Each row of a before or after table is a point. The points were changed in one or more steps. Then noise was added and the rows were shuffled. The steps act on how far a point lies along the listed directions, d1 being the first. What was done? A step turns or swaps two directions, mirrors them in a line or flattens them onto one, adds a multiple of one to another, or multiplies one. Angles are multiples of 10 degrees, from the lower direction toward the higher: turns from -170 to 170, lines from 10 to 170 but not 90. Use the fewest steps. Two steps may share a direction if one is a turn and the other turns, adds or multiplies; they go together, in the order done. Otherwise the lowest direction goes first.

Directions:
(1): [-35 -50  33]
(2): [-40  -9 -56]
(3): [-45  47  24]
Before (8 x 3):
[[ 12   1 -17]
 [  6  36  19]
 [-33 -35  -1]
 [-42  42 -32]
 [  3 -22 -53]
 [-25  53   4]
 [ 19  95   5]
 [-32 -34  -1]]
After (8 x 3):
[[-28  56 -24]
 [-32 -31 -16]
 [-19  54   6]
 [ 27  90  35]
 [-28 -27 -11]
 [ 13   5 -15]
 [ 16 -13 -50]
 [  5  30  22]]
Steps: turn d1 and d2 by 20 degrees

Directions:
(1): [-36  24   9  34 -32 -74]
(2): [ 71 -39  26  41  -1 -25]
Before (10 x 6):
[[-95  42  -4 -24 -42 -16]
 [-92  61   8  -8 -30  -4]
 [-74  39 -40 -44 -13 -20]
 [ 53 -37  48  76  -5 -41]
 [-23  32  11 -18   6  46]
 [ 33  -5 -15  23   4 -48]
 [-77  29  -8 -41 -10 -21]
 [-12  13  -2 -32  14  48]
 [-57  39 -18   7 -13 -50]
 [-22   8 -12 -32  29  68]]
After (10 x 6):
[[ -1  12 -28   3   2 -33]
 [-26  19  -5  29 -15 -60]
 [ -7   5 -13  -9 -11 -40]
 [-28   7  18  13 -42 -41]
 [-16  -1  11  -7 -11 -40]
 [ 17  -5  10 -13  11  35]
 [-26  23  33  31 -30 -25]
 [-27   6  19  30  -4 -12]
 [  9  17  21   1   5  32]
 [ 17 -11   3 -13  30  54]]
Steps: multiply d2 by 0

Directions:
(1): [ -4 -33 -20 -16  71 -11  50 -14  69]
(2): [-11 -40   0  55 -42 -52 -34 -45  43]
(3): [ 76 -37 -32  52 -20  32  34  29  -4]
(4): [-15  23  84  38 -16   9  68  -7  10]
(5): [ 74  37  24 -10  23 -79  -3   3  -7]
(6): [  9  55 -27 -31 -61   7  11  22  72]
Before (9 x 9):
[[-10   4  23 -17  21  -4   3  -2  16]
 [ 52  61  -5 -31  31  13  27  50 -27]
 [ 17  40 -27 -29   1  -8 -17  20  22]
 [ 19  19 -24  -6  15 -51 -14  -1  12]
 [ -2 -19 -53 -33  -6 -25 -48  10  24]
 [  8 -16 -31 -20  29 -28 -28   5  23]
 [ -6   5   7  26 -65 -34 -49  -8 -40]
 [ 10  -5  -7  35 -59  -7 -60  -5 -58]
 [ 52  33   1   7 -16  13  36  37 -11]]
After (9 x 9):
[[-54  11  61  36   3 -39  13 -40  36]
 [-18  -1  29   7  24 -62  -7 -34  17]
 [ -6  12  18 -30  28  37  53  40  -3]
 [-31   2  20   3  37  12  32  -6  27]
 [-16 -29  -7  -9  42  10 -14   6 -84]
 [-17  30  13 -26   4  30  24  30  14]
 [-49  28  -3 -23  19  15  14   5   5]
 [-10 -10  -4   1 -18  16  -9   3  26]
 [  6 -10  19   1  45   5 -16   2 -96]]
Steps: mirror d1 and d6 in the line at 40 degrees; turn d2 and d4 by -130 degrees; turn d3 and d5 by 110 degrees

Directions:
(1): [ -8   4 -14 -25  14  22 -95  -5  -9  -8 -25]
(2): [-22  46  51  -4   0  -9  -2  34  56 -32 -28]
(3): [ 12  47  18  42 -56   6 -12  -4 -39  36 -28]
(4): [ 15  -9   1   1  26  24  28  36 -55 -46 -51]
(5): [ 20   0  38  34  26  61 -15  27   0   5  55]
(6): [-44  13 -22 -19 -36 -14  -6  58 -33 -17  46]
Before (9 x 11):
[[-12  14 -15  -3  16  22 -39  24 -52   1 -27]
 [ 20  -5  -4  35   1  33   3  26 -69  22   6]
 [ 36 -27   1  11  26  62 -29 -15 -24   3   2]
 [ -9  -2  11  10 -12   5  -3  52 -21 -29 -10]
 [ -2 -35 -15 -53  20 -36 -13 -23  40 -26  38]
 [-13  39  25   5   4 -11 -57   0  78  -1   7]
 [ 26   4   0  25 -26  -1  18  19 -42  -4 -50]
 [-27 -26  41 -39  51  -4 -27  -8  87 -12  42]
 [ 17 -26  -4  16  28  45 -60 -32 -17  39  76]]
After (9 x 11):
[[ -9 -20  -2   5  16  26 -32  -2 -12  25  98]
 [-21   9 -12 -51 -43 -62   8   5   7 -19  41]
 [  6   4  18  21 -12  14 -27  23 -25 -14 -30]
 [-63  -1  22 -34 -17 -40   2  31  38  -6  71]
 [ 46 -19   9  19  20  17 -10  -3 -17 -11 -63]
 [  2 -35 -10 -19  33  56 -40  13 -23 -26  23]
 [ -1  10  -4  -2  38  40 -64   5 -48   7 -50]
 [ 33 -16   5  32  34  46 -23  12 -42  17 -12]
 [-16  21  18  10  -2 -29 -15   2  76   0  34]]
Steps: add 0.7 times d4 to d1; multiply d2 by 0.7; turn d3 and d5 by 20 degrees; turn d3 and d6 by -70 degrees

Directions:
(1): [-32 -30  74  24  19  33 -45 -48  56 -10  56 -30 -30  20]
(2): [ 13 -29   6 -24  75 -33 -23  62  -3  -5  55 -31  45 -60]
(3): [-63 -64 -74 -33  28 -50  13 -54   8 -19  -6 -11 -22  10]
(4): [ 62 -68  14  25   3 -11  71  28   8 -42  33  42 -35  34]
(5): [  8 -11  46 -93 -78 -38  10  13  44 -21 -13 -27  -3 -18]
Before (14 x 14):
[[  6 -54   0  37  44   3  24  -7  -3 -24  33  18 -13  14]
 [-20 -31  -7  -2  17   3   0 -35  12   4  21   9  -7   8]
 [-33 -14 -61  30  22  10   5 -41   3  12 -20  -1  -9  35]
 [  2  35 -53 -19 -18 -16  17   1 -29  14 -51  22  26  -7]
 [ 13  20 -22 -39 -26 -30   7  10 -16   6 -31  -2  24 -28]
 [ 16  25 -12 -25 -21 -20  23  35 -22   2 -43  20  31 -18]
 [ -4   2 -12  -4  -2  -1  -4 -15   5  -3   3  10  -2   6]
 [ -2 -29   5 -24 -15 -22  24 -10   5 -19  -7   7  -9   3]
 [ -6  -1   4  17  26   7 -22   1  -6   5   2   7  13  -4]
 [-11  27  19 -11 -18   8 -13  12   6  -2  -2 -17  14 -15]
 [-11 -32 -13  22  31   0   6 -22  -4   1   7  23 -19  35]
 [  0   1 -25  28  37 -13 -18   7   2  -8  13  -1  18  -2]
 [  3   5 -22  -2   6  -8   9   6  -9  -5   6  16   1  -1]
 [ 23 -19  17  12  -6   5   0  -1  -2  -7  12  10 -20  28]]
After (14 x 14):
[[ 17   2 -15   1   6  -8  15  16  -7  -7  11  21  -2   0]
 [ -7   1 -16  -4   0   1  -4 -16   6  -3   4  10  -2   4]
 [-21  33 -39 -51 -29 -32  -9 -15 -19  17 -49 -14  26 -33]
 [  0  -1 -20  15  35 -20 -20  10   7 -10  15  -6  22 -10]
 [  3  33 -17 -30 -22 -20  13  23 -22   8 -51  15  31 -18]
 [-34 -23 -68  33  39   5   3 -36  -3  11 -12  -6  -3  28]
 [ -3 -39   0   5  16   4  10 -24  12  -4  28  17 -13  11]
 [ 34 -42  23   0 -21 -14  54   7   4 -30   5  32 -21  22]
 [-56  48  -5 -30 -19   3 -42 -20   5  13 -23 -35  23 -23]
 [ 68 -34  40  35  -7  15  28  24  -2 -21  31  34 -30  42]
 [ 96 -87  49  67  37  11  78  52   2 -55  72  59 -32  33]
 [-21   3  -2   2  30   1 -34  -7  -4  11   0  -3  21 -11]
 [ 35 -52  11  39  36   4  35  11  -6 -14  26  42 -25  40]
 [-33  44 -76 -29  -9 -23  -6 -22 -33  27 -61   5  35 -16]]
Steps: turn d2 and d5 by 20 degrees; multiply d4 by 3; turn d3 and d4 by 20 degrees

Directions:
(1): [-73 -33  35 -11  13 -20  21   6  56  47 -48 -48 -38 -23 -16  30 -26  74
 -17  61]
(2): [ 76 -22  17  23  -3  16  -7  16 -95  16  13 -40 -19 -22  18  42 -82  56
 -19 -10]
Before (10 x 20):
[[-47 -10   4  -8   3  -7  22  14  35  24 -27 -25 -12   3 -11   9   2  39
  -12  20]
 [ 49   6 -12  10   4  -9   0  11 -48 -18   0  -4  -5  -4  16  -2 -46  -3
    5 -18]
 [-53   9  -2 -18   6 -17  -5  -6  72  13 -19  16  -2   0 -17 -27  47 -14
    0  27]
 [ -3   8  -3   0  13   0  -3   4   0  13 -12   6   0 -10  16  18 -21  23
   -1  21]
 [-16  32  -8  -4  -5 -12   9  -6  25 -31  10  35   9  23   2 -35  37 -53
   17 -21]
 [ 15  -2   3 -11   2  -4 -12   3  -1   8 -15   8  -4  -3  -4  -4  -2 -16
   -9   3]
 [ 36  -9   6  37   4  25  -1   7 -45  10  -7 -16 -17 -16   4  10 -34  31
  -30 -11]
 [-76 -11  18 -17  13  -8  17  -4  91  29 -45 -24 -11 -10  -2  -6   4  35
    7  57]
 [-16 -11   3  -7  10 -10  -6  -7  15  10 -25  -5 -21 -24  -6  17 -15  18
   -5   7]
 [-11 -35  32  21  11 -24  30   6 -38  43 -35 -63 -40 -18  -2  47 -73  79
   -5  43]]
After (10 x 20):
[[ 64  20 -21   9  -6  11 -27   1 -46 -17  31  28  16   3  11 -24   8 -37
    3 -32]
 [ -5  34  -9  -1  -6 -10   6  -6  14 -33  15  36  10  24   4 -34  34 -56
   19 -26]
 [ 95   7  -8  21  -6  33 -17   6 -80 -13  30  -7  16  -5  38   0 -51   2
   10 -28]
 [-29 -16  16  21  12   9  11   3  20  25 -36 -24 -28 -18 -10   8 -13  44
  -31  22]
 [ 17 -33  27  27   8 -17  24   6 -67  37 -23 -59 -35 -17   4  48 -83  72
   -5  29]
 [-40  -3   1 -10  14 -31  18   6  41   5 -38 -12 -19  -6  -4  -5 -17  14
    4  27]
 [ 24  -7  -3   1   6  -1 -14  -5 -24   1  -8  -1 -15 -23   3  19 -27  11
   -5 -13]
 [  7   9  -6   2  13   3  -5   5 -10  10  -8   7   2  -9  17  19 -24  21
   -1  17]
 [ 44   1 -10  11  -7  16   4  18 -56   2  13 -15   2   6   9  12 -28  22
  -11 -25]
 [ 11  -4   3 -12   2  -7 -11   3   3   9 -16   7  -5  -3  -5  -3   0 -16
   -9   4]]
Steps: mirror d1 and d2 in the line at 50 degrees

Directions:
(1): [-45 -10  11  58   0  18  59 -20 -74  25  14  62  23  36  26  19   0  -3
  -8  18 -35  41  27 -36  31   0 -25  -5  17  64  -7  -5]
(2): [  4 -51  11  18  -4 -85  -5 -27  47   9  -4  16  -7   0  18  -7  17 -34
 -15  64  -3 -11 -95 -29  32  27 -25   1  28   7  31 -17]
Before (9 x 32):
[[-17   1   1  18   1  -4  16  -4 -10  20   7  22  -1  16  10  -5  -5 -13
   -4  -2  -8  11   7  -4   2  11  -6 -12   8  27   8   4]
 [  1 -11   2 -10  -6 -26  -8   6  10  -6   0   2   1   2   9  -7   6 -11
   -4  24   3  -7 -24   7  12   3 -10   3   6  -4  11  -6]
 [ -9 -17  11  19 -10 -31  21 -13 -11  12   2  15   0  15  11   8  -1 -16
  -11  37   0   9 -19 -27  29  20 -14   0  15  17   6   6]
 [-20  10   9  25  10  31  23   6 -43   0   8  19  15  -2   6  25  -1   0
    3 -22  -6  14  30  -4  -7  -8   5  -3  -1  24 -18  -5]
 [-18   9   6  19  -6  34  27  -2 -48  13  16  22  -1  17   3  22  -4   5
   12 -24 -22  19  57  -4  13  -9  -6 -13  -6  29  -4   8]
 [-15   5   3  -2  -7  15   1  -7 -22   5   3  12   6   3   2   6   1   8
   -7  -9 -17  16  22  -4   3 -18  -8  -3   2   9  -4   4]
 [ 42 -16  -4 -27  -2 -51 -41  -4  72 -22 -12 -30 -18 -24  -9 -17  14 -24
   -1  20  28 -19 -57  24 -13  20  -1   5   5 -39  23  -1]
 [-19  12   6   4   8  56  25   0 -45   5  -1  17  12  18  -2   5  -2   8
   -2 -32 -18  19  55   9  -6  -8  11   5   2  29 -15  10]
 [-29  -6   6  32   7  21  38 -23 -48  13  20  31   7  28  -2  15   2  -7
   -7  10 -19  23  10 -18   9   5 -13  -3   5  25 -11  -9]]
After (9 x 32):
[[-15   0   2  10   7  21  19 -17 -24   4  15   9   1  15 -10   7   0  -6
   -5   0  -6   8   2  -3  -1   3  -4   1  -3   2 -11  -6]
 [-10  39  -2 -17  10  92  16  17 -52  -5  -2  -4  13  11 -15   4 -10  23
    7 -67  -6  16  97  29 -28 -23  27   5 -16  10 -27  19]
 [ -9   0   0  12  -1 -11   6  -1   3  17   2  11  -3  10   7  -8  -5 -13
   -2   0  -2   3  -2   1  -2  12  -2 -11   8  18   9   4]
 [  3 -23   6  -2  -6 -46  -8  -1  20  -4   0   9  -1   4  14  -9  12 -21
   -8  41   2  -8 -47  -2  21  10 -18   4  15   0  18 -10]
 [  0 -34  13  14 -11 -64   9 -18  19  12  -1  10  -5   9  14   2   3 -26
  -13  55   5  -3 -57 -31  34  30 -20   1  22   9  19   2]
 [ 24 -42   5   5  -3 -85 -20 -23  64  -8  -8   2 -13 -10  10 -13  23 -41
  -11  57  12  -7 -92  -6  15  33 -22   3  26  -9  36 -11]
 [-13  14   1 -10  -6  27  -5   1 -22   2   2   2   6  -1  -3   4   0  13
   -4 -21 -14  13  36   4  -5 -22  -2  -3  -3   1  -9   7]
 [-11  28   3   6  14  53  11  18 -41  -8   6   1  14  -8  -5  22  -6  10
    9 -45   0   8  53  13 -25 -16  18  -2 -12   8 -26  -1]
 [ -6  31  -1  -4  -6  60  12  13 -44   4  13  -1  -5   7 -12  19 -10  18
   18 -51 -12  12  85  17  -5 -19  11 -13 -23  10 -14  16]]
Steps: multiply d1 by 0.4; multiply d2 by 2
